Each point is reached from the start by the listed moves, each made once or not at all, plus a little noise. Say if it took an odd or an even number of moves. Then give how often each move was made.
In the rows, 128 means zero.

Moves:
(1): [188 159]
(2): [ 80 149]
Start: [151 105]
Points:
[165 157] => even (1, 1)
[210 136] => odd (1, 0)

Moves:
(1): [157 182 109 140 149 119 130 143 103 168]
(2): [121 249 139  90  93 161 151 119 111 105]
(3): [146 144 197 176 114 141 115 117 139 142]
(4): [ 70 117  91 175 103 142 158 111 122  96]
(5): [177 133  93 113 190 127 158 129 124 123]
(6): [123 117 114  96 106 164 163 102 125 152]
(7): [126 137 127 168  84  40 172 140 152 117]
(8): [122 122 138 137 160 117 161 206 127 124]
Start: [127 125 134  89 134 128 141  96 137 163]
Points:
[175 131 100  74 193 128 169  98 136 159] => odd (0, 0, 0, 0, 1, 0, 0, 0)
[185 136 153  93 161 177 192  60 137 195] => odd (0, 0, 1, 0, 1, 1, 0, 0)
[156 179 115 103 153 120 142 112 110 204] => odd (1, 0, 0, 0, 0, 0, 0, 0)

Moves:
(1): [164 142 114 128 132 105 145 135 113 126 131 134 124 137 114]
(2): [133 161 122 127 133 101 145 104 110 133 120 131 130 149 136]
(3): [133 144 153  86 145 115 133 163 117 110 113 140 134 139 148]
(4): [149 156 127 157 124 104 127 131 115 123  95 145 144 136 129]
(5): [102 135 120 123 130 106 101 150 134 149 102 118 138 106 157]
(6): [123 134 145 117 137 135 126 132 121 141 133 138 122 127 144]
(7): [152 138 122 127 117 122 144 124 135 140 120 127 140 140 139]
(8): [119 129 149 126 108 138 124 129 121 113 147 135 124 115 135]
(9): [131 128 122 133 133 110 116 121 142 139 126 126 130 136 134]
(10): [133 131 126 144 116 120 124 122 141 139 111 121 120 124 112]
(11): [123 104 139 141 121 133 136 122 125 140 140 116 119 146 132]
(12): [126 119 116 128 119 126 142 137 128 120 134 151 134 134 110]
Start: [115 140 142 152 114 107 124 139 122 130 148 125 153 109 122]
Points:
[155 203 191 154  79  47 172 152  83 133 111 174 166 167 153] => odd (0, 1, 1, 1, 0, 1, 1, 1, 0, 1, 1, 1)
[152 185 101 196  98  11 109 165 128 157  78 150 176 114 109] => even (1, 0, 0, 1, 1, 0, 0, 0, 1, 1, 0, 1)
[165 201 133 126 116  34 175 161  88 117 119 160 154 154 100] => odd (1, 1, 1, 0, 0, 0, 0, 0, 0, 1, 0, 1)
[171 207 118 188 106   7 152 137  86 172  86 126 181 155 160] => even (1, 1, 0, 1, 1, 0, 1, 0, 0, 0, 1, 0)
[164 161 142 142  93  76 152 151 112 143 170 168 158 129 132] => even (1, 0, 0, 0, 0, 1, 1, 1, 1, 0, 0, 1)
[170 157 132 197 112  46 136 138 106 145 129 134 159 153 118] => even (1, 0, 0, 1, 0, 0, 0, 0, 1, 0, 1, 0)
[173 213 160 102 111  36 175 163  84 129 148 180 168 162 158] => even (1, 1, 1, 0, 0, 1, 1, 1, 1, 0, 0, 1)
